Every row gives one point. The window is the flat piece filled in between its corners: a triangle in 3 columns, a solid with four corners in 4, and so on. A path goes straight from each point to the next, and from the last back to the first. After which points does the path pass through the window?

Window, 4 rows:
[[-40 -31  33  17]
 [ 45  16  -5  -9]
 [ -8 -10  26 -20]
 [  8  38 -14  -4]]
Path:
(1): [  4  26 -22  -2]
(2): [ 15  -7 -32  -1]
(3): [ 60  38   8 -24]
(4): [ 6 22 36 26]
(5): [ -3  -8 -13 -20]
(6): [  9 -26 -12   5]
(7): [25 20 15 -6]
(8): [24 36 10  9]
(9): [ 13  20 -15 -13]
(10): [-26 -27  16   2]
(11): [-16  -9  34   7]
(12): [27  5 25 -4]
(13): [ 17  -4   0 -12]
(14): [ -7  16 -24  -5]
(15): [49 45 13 -5]
(16): [ 9 43 17 -6]
Through the window after points: 4, 6, 8, 10, 14, 16

Window, 6 rows:
[[ 12 -44  -1   1  -8 -26]
 [-24  10   1 -20   6 -23]
 [  5  24  32 -10  -7  49]
 [ 11  22   4 -27  -7  -7]
 [  1  20  -7 -15  -5  39]
 [ 33 -53   4   1  27 -10]]
Path:
(1): [14 -6 -6  7  3 10]
(2): [ 12 -31  13 -40  13   9]
(3): [-17 -60   1 -24  -4 -15]
(4): [ 20 -16   3   7  -6 -18]
(5): [11  6  9 -2 12 10]
(6): [ -8 -30  19 -19  -5   6]
(7): [-26  18  10 -50  -9  34]
(8): [ 16  30  10   9 -13   8]
(9): [ 18   7  -3   9   4 -23]
(10): [  7 -28   1 -40  -3   5]
(11): [  3 -23  14 -31  -7  -3]
(12): [ 16   3 -23   4   8 -32]
(13): [ 8 27 12  0 -7 13]
(14): [-20  -5   7 -44 -13  24]
(15): [ -3  10   8 -42  -8  11]
(16): [12 20  7  2 -1 27]
Through the window after points: 1, 3, 15

Window (8 x 8):
[[  8  35 -29 -41  16 -26  29 -38]
 [-23  16  28  -7 -27 -27 -17  29]
 [ 32   0 -15  49 -24 -19  36   3]
 [-27 -21   0  23  19  41  55 -13]
 [ 14  19  11 -42  22   7  11  -7]
 [-15   9 -24  43 -32  22  19  10]
 [ 12 -60  22  -5   0   8  -4   4]
 [  8   8 -24  36  59  18  14 -29]]
Path:
(1): [ 16  -1 -29  12 -15  -4  39  46]
(2): [  1 -18 -20  16  -8  -9  23  26]
(3): [-13  14  44  15  -5  22  13 -36]
(4): [ -9  30  43  42 -35   4  19 -17]
(5): [ -8  -3 -23  -7 -11  -1  22  11]
(6): [  8   1 -16  -8   6 -14  22   0]
(7): [ 12  27  16  21 -25  -7  11 -31]
(8): [  5  26  21 -26  19 -11 -21 -59]
Through the window after points: 2, 6

Window:
[[-25 -28 -25  11  -8  -8 -30 -33  14]
 [-18 -27 -12 -25  30  -4 -23  10   3]
 [-36 -47  17  17  13 -13  -1  19  15]
 [-26 -23  10  37  60 -20 -29 -23  13]
 [  8   7 -12 -31 -27  26   4   0  27]
 [-31  15   0 -46 -19 -10  40 -25   7]
 [-11   0  18  -6  25 -21 -52  34 -24]
 [ 28  -1  16 -50  -3 -47  46  -6  11]
 [ 28  -3 -12 -16   6  17 -10 -32 -35]]
Path:
(1): [-17  -4 -44 -15  11 -22   1  -3 -17]
(2): [-16 -14  25 -16 -11  10  12 -26  37]
(3): [ -1 -23  22 -18   8 -18 -22  -7   9]
(4): [-13   6  -1   6  17 -11 -11  11  -5]
(5): [ -7  -3  -8  -4   7 -17   0   7  -1]
(6): [-26  -5  29 -18   5 -10  -2 -30  12]
(7): [ -4  -9  37 -26   1  -9 -11  -9  18]
(8): [ -9 -27 -31  -2  13 -37  45  15  -6]
Through the window after points: 7

Window, 11 rows:
[[ 20   0  15 -46  21  -9 -15  -6 -23 -15 -32]
 [  6  -9  13  22  -5  20 -11 -11 -20  12  -5]
 [ 30 -24  15 -43  20   6  -4 -39  -7 -13  -8]
 [ -7 -13  -7  -3  -8  11  19   9 -17  17  25]
 [-22  22 -23  36   0  11  24  -8  13  15   0]
 [ 40 -16  13 -15  41   5  -4  -2 -17  10   5]
 [ 40  -2   4 -15   7 -17 -11 -17 -20 -25  -2]
 [-17 -21 -17  33  -2  12  17  15   6  -9  -9]
 [-25  -2   8  29  18  10   9  -7 -18 -11  14]
 [-10  18  -4  28  -3  44  11   7   4 -16   9]
 [ 10   4 -42  -8  24  10 -22 -22 -35 -25 -27]]
Path:
(1): [ -7   3   3  -8  25  10 -60  11 -18  17 -32]
(2): [  4 -11   8  -8  15   2 -15 -12 -14  -3   5]
(3): [ 56  -4  -5   6   4  25  35   9 -20 -19 -19]
(4): [ 17  -8  -1   9   9  12  15 -15 -25 -14 -10]
(5): [ -2  10 -15   4  11   2 -16   5  -4   2   8]
(6): [-18  17 -30   4  14  16 -42  -2  -8 -17   2]
(7): [ 24 -13 -20 -10  18   5  10 -22 -35 -13 -25]
(8): [  9  15  -6  16  -2  28  19  -3  -6 -14  -2]
(9): [-27   1  -5  18  12  34 -19   7   2  -9  12]
(10): [ -3   1  -4   7  -4  12 -22 -12  -6  -4  10]
(11): [ 13 -18  17  19  30  20  41   4 -35   9 -15]
(12): [ 26  -9   5 -15  -1   0  41 -23 -16 -29   1]
Through the window after points: 6, 8, 10, 12

Window (11 x 11):
[[-13 -14   6  -9 -45  21  -2  -5 -13  -7 -51]
 [ 11  11  14  -5  -5 -15   1 -16  40   8   0]
 [ -9  20   8  13   0  27  -4 -14   9   6 -12]
 [ -9 -11   2  -3   5  25  17   4  19  39  14]
 [ -8  -8 -19  25 -18  -6   5   8  27 -33  -4]
 [ -8   2   5 -17   9  -3  25  -4 -32 -30  -3]
 [ -9  16  16  -2  20   0  -2  33   8  40 -17]
 [-20 -10 -13  49   0  24  29 -60 -26  31 -45]
 [-18  -2 -30  -3 -14   1   0  29 -41  17  11]
 [-29 -35  13  29 -11  11 -31 -40   3  -8 -10]
 [-35  12 -32 -15  10 -27  -5   5   6 -38  -9]]
Path:
(1): [-41   1   1  24 -29  15  16  10  20   7   5]
(2): [ 20  -3  -5  -5  11   7 -15 -15  -8  14 -38]
(3): [ -6   0 -35   7  37  18 -16 -40 -19   5 -33]
(4): [-21   0  29  24 -22   5  32  13   8  40 -12]
(5): [-37  -4   7   4 -13   0  21  18   0 -14  16]
(6): [ 29  15 -26  24   9  14 -29 -26  20  15 -51]
(7): [ -1  -5  -6 -20  22  14   9   2   0  14 -19]
(8): [-22  -1   6  14 -20   2   9  -3   5   2  10]
(9): [-36  -3   1  11 -16  -2   7   1  18  -3  -3]
(10): [ 19  -9 -31  -2   5 -10   1   7 -20 -35 -15]
(11): [ 28 -16   0 -10  17  -1 -10 -15  26   5  -8]
(12): [-35  16   1   9 -28   0  12  11  -9   1 -12]
Through the window after points: 3, 5, 7, 11

Window:
[[  5 -27 -16  33 -19  -5 -32  14  28 -18  -2 -17]
 [-12 -34 -46 -13 -18  -9  -4  26  -4  31  29  -3]
 [ 12   4  11  31  -1 -13   5  -2  15 -26  19  15]
 [-11  14 -23 -25  -2 -30  12  11  30 -19  37 -22]
 [ -3  20 -13  29  12  -6 -42  17   4 -32  -4   8]
 [ 24   6  -7 -39  25  25   3  20  39   3  11  -5]
 [ 24 -12   4 -40   0   1 -15  45   5 -48 -45 -16]
 [ 15 -54 -41 -14  12 -12   5  14 -23 -20 -23  -9]
 [ 12 -14 -10  -2  23  -9 -29  -7   8  15 -26  31]
 [ 34  12 -20   7  -4 -16 -17  16   7  25  -1 -46]
 [ -6  20 -28  -6 -14  10   6 -21 -13   5  13  -2]
 [-40  -4  11 -37  17  24   4  -5 -31 -45  26 -29]]
Path:
(1): [ -6   6 -19   7  13  -3  -8   8  15  -1  -7 -25]
(2): [ -7 -17 -29 -14   0  -1  11  21   0  -1 -20   3]
(3): [ 44 -31 -22   7  12 -23 -30   0 -10 -24  11 -38]
(4): [ 19 -43 -35 -29 -34 -18 -20   4  -7  17  60  -2]
(5): [-16   6 -22  -3   9  -4   4  20  10  -5  -1 -15]
(6): [-11  -4  -4 -12   8  -9  11  10  22 -12  13 -12]
(7): [ 14  21 -40 -22 -10 -13 -27   8 -10 -30  36 -21]
(8): [ 27   2 -16 -19  -9  -5 -10  14   2 -18   0  -9]
(9): [ -9  -6  -7   2   9   0 -11  21   8   0 -25 -32]
(10): [-16   8 -35  -3   1 -13   7   8   0 -10 -37   4]
(11): [ 29 -17   4   8   7   9 -40  11   0 -23  42 -11]
(12): [ 47 -38 -11 -10   0   2 -34   8  -4 -49  -2  13]
(13): [ -6  -4 -12  11   6  -9   4   8   4   6  -5  -3]
(14): [ -7 -15  -9   0  11   2  -2  27   8 -15 -14 -18]
(15): [ 27  -2 -15 -14 -12  -6 -22   7  20 -19   6  -7]
(16): [ 56  -2 -11 -10 -17 -17 -30  29  -9   2  -1 -18]
Through the window after points: 2, 4, 6, 8, 10, 14, 16

Window:
[[ 10  26 -11  22   1 -15  -5  38  19  38  28   0  22  13]
 [ 38  -9  13  34 -23 -19   1   1 -17  -8   1   8  -6 -34]
 [-25  -1 -30 -30  26 -21 -14  12 -20 -20  -4   6 -31  -5]
 [-17   7  23 -29 -16 -25  60  -6 -12  22  43 -10  -2   5]
 [-39   4  24 -22   2   6   7   6   1  25  -9 -13 -12 -26]
 [ -6  20  24 -25 -23   6  15   8 -32  10  22  -6 -16 -14]
 [ 19  -3  19  -8   8   6  30  13   3  15  50  -7  15  -9]
 [ -2  13  21  -5   4  14  14  21   6  22 -17  -6 -26   6]
 [ 26 -20  27  11  15  -7 -54  -1 -12  -5   6  23 -36  -5]
 [-15   5 -27  -4 -21 -10  19  10 -30  17   4  52  13  -2]
 [ 21  18  11 -30  32  -7  15 -30  -7  35  22 -36   1  10]
 [  6  22  -3   7  -1   1   2 -32  -1 -25  14 -20  13  11]
 [-19  -2   1 -52 -31 -11  15  23  14   4  -8   3  20 -13]
 [ -9 -15  -4  22 -35  28 -16  10  -3  29 -29 -13 -35  -8]]
Path:
(1): [ 10   8   2 -17  -9 -19  29 -10  14   2  28  -2 -10 -14]
(2): [  2  10  10 -15 -29  -3   5   8  33  10  19  16 -36  -7]
(3): [ -4   3   5   4   5  -1  -4   9 -24  15  -9  -7  -6   1]
(4): [-12 -26   8   3 -23 -19  -6  28 -33   9   3 -12  10   6]
(5): [ -4  23   1 -24   0   8  19  -2  15  22   1  19 -22 -24]
(6): [  9   8  11 -12  -6   4  -8  -2  49  25   5   5 -48  -5]
(7): [ -6   3  17  -5   7   1   8   8 -31   6   1  -9   6  -3]
(8): [  3 -10  34  -1  -2  -3   7  19 -19  19  17 -14  -1  -1]
(9): [  5  32 -22 -17  -4  -2  15 -17  35  -5  11  -1 -10 -14]
(10): [-16  17  -3 -19 -21 -10   9   8  11  15   8   5 -18 -16]
(11): [  1  -5  23   3  15   6   0  11 -27  14   6 -15   4  -5]
(12): [-15 -26  -2  10   9  -2 -12   8 -37  -5 -20  -7  13  24]
(13): [ 12  26  -3 -10 -23  -9  20  -4   5  13  25  24  -6 -25]
(14): [ -9  10   4  14 -14   0  -6  -2   2   7  19  -7 -44 -19]
(15): [ 22 -12  13   3 -13   0  -3   9 -20  10 -12   5   9  -6]
(16): [-10  10  12 -15   1  -3   7  19 -21  20  10  -2  19   9]
Through the window after points: 6, 10, 12, 14
